Each row of a before or after table is a point. One or more steps were done to the points. Then noise was added and the rows were shuffled. The steps act on how far a point lies along the listed directions, d1 being the first. What was done? A step turns or swaps two directions, mirrors them in a line or flattens them onto one, adds a multiple of one to another, or multiplies one. Angles are multiples of 10 degrees, from the lower direction toward the higher: turns from -170 to 170, lines from 10 to 170 but not 90. Use the fewest steps. Two steps may share a direction if one is a turn and the other turns, adds or multiplies; they go together, in the order done. Otherwise the lowest direction goes first.
In the rows, zero is written as 128.

Directions:
(1): [169  97]
(2): [97 87]
Before, 12 rows:
[[ 79 105]
 [118 118]
 [ 93 116]
 [183 122]
 [172 149]
 [136  93]
 [170  98]
 [ 56 186]
 [165 134]
 [186  92]
 [175 165]
 [ 62 153]]
After, 12 rows:
[[138 131]
 [170 125]
 [171 121]
 [ 99 128]
 [182 121]
 [122 125]
 [ 80 132]
 [187 121]
 [162 124]
 [ 58 143]
 [ 55 135]
 [168 119]]
Steps: flatten d1 and d2 onto the line at 150 degrees

Directions:
(1): [144 169 174]
(2): [152 167  84]
(3): [184  99 134]
Before (9 x 3):
[[124 112 129]
 [128  85  66]
 [166 129 144]
 [153 109 112]
 [113  75 184]
 [141  97 165]
 [ 67  79 103]
 [117  89  78]
 [103 114 141]]
After:
[[184 178 102]
 [182  82 151]
 [159 174  98]
 [134 127 112]
 [188 119 132]
 [102 131 101]
 [139  70  67]
 [ 87 187  53]
 [171  74 104]]
Steps: turn d1 and d2 by -100 degrees; multiply d3 by 2

Directions:
(1): [ 68 128 145 128  96 185]
(2): [ 66 121  95 121 131  73]
Before, 13 rows:
[[137 130 158 121 132 136]
 [ 56 125  58 128 156   7]
 [119 125 136 128 120 149]
 [118 129 147 147 127 156]
 [116 110 157 125 111 158]
 [ 69 115 117 125 140 106]
 [162 123  97 130 150  83]
 [139 144 135 129 110 133]
 [109 130 124 119 150 101]
 [154 117 111 122 152  43]
 [ 99 118 131 115 133 105]
 [111 134 137 126 139 163]
 [160 125 118 147 131 124]]
After:
[[103 132 143 120 131 153]
 [119 120 158 120 124 153]
 [139 143 125 126 118 108]
 [156 133 128 126 161 132]
 [154 126 131 130 136 124]
 [ 68 122 103 131 112 132]
 [131 128 142 119 142 106]
 [127 122 161 133 129 187]
 [167 112 143 127 136 114]
 [ 43 139 164 140  77 246]
 [111 120 105 143 125 112]
 [157 132 137 148 148 118]
 [ 43 116 136 121  96 140]]
Steps: turn d1 and d2 by -120 degrees

Directions:
(1): [143 124 183 170 134 194 112 160]
(2): [164  88  82 146 161 112  73 161]
(3): [143 141 125 207  90  82 152 138]
(4): [102 103  90 170 172 162 166  86]
(5): [105 151  83 117 120 153 163 203]
Before (8 x 8):
[[115 179 116 104  70 114 178 141]
 [131 145 184 211 111 166 122 105]
 [ 89 148 132 149 113 189 161 115]
 [162 109 141 159 146 150 111 135]
 [135 117 190 159 149 168 119  64]
 [108 165  48 129  95  71 145 118]
 [100 157  20 153 115  68 205 119]
 [140 124 137 133 119 137 146 149]]
After, 8 rows:
[[131 135 149 156 132 171 157 125]
 [145 121 131 223 137 166 101 147]
 [149 148 116 134  90   7 128  46]
 [149 119 148 133 117 128 133 140]
 [140  92 106 181 184 185 113 133]
 [123 164  88 120  85  50 125  87]
 [158 104 152 150 124 131  54 110]
 [172 137 112 109  90  70  88 152]]
Steps: turn d2 and d5 by 160 degrees; turn d4 and d5 by -60 degrees
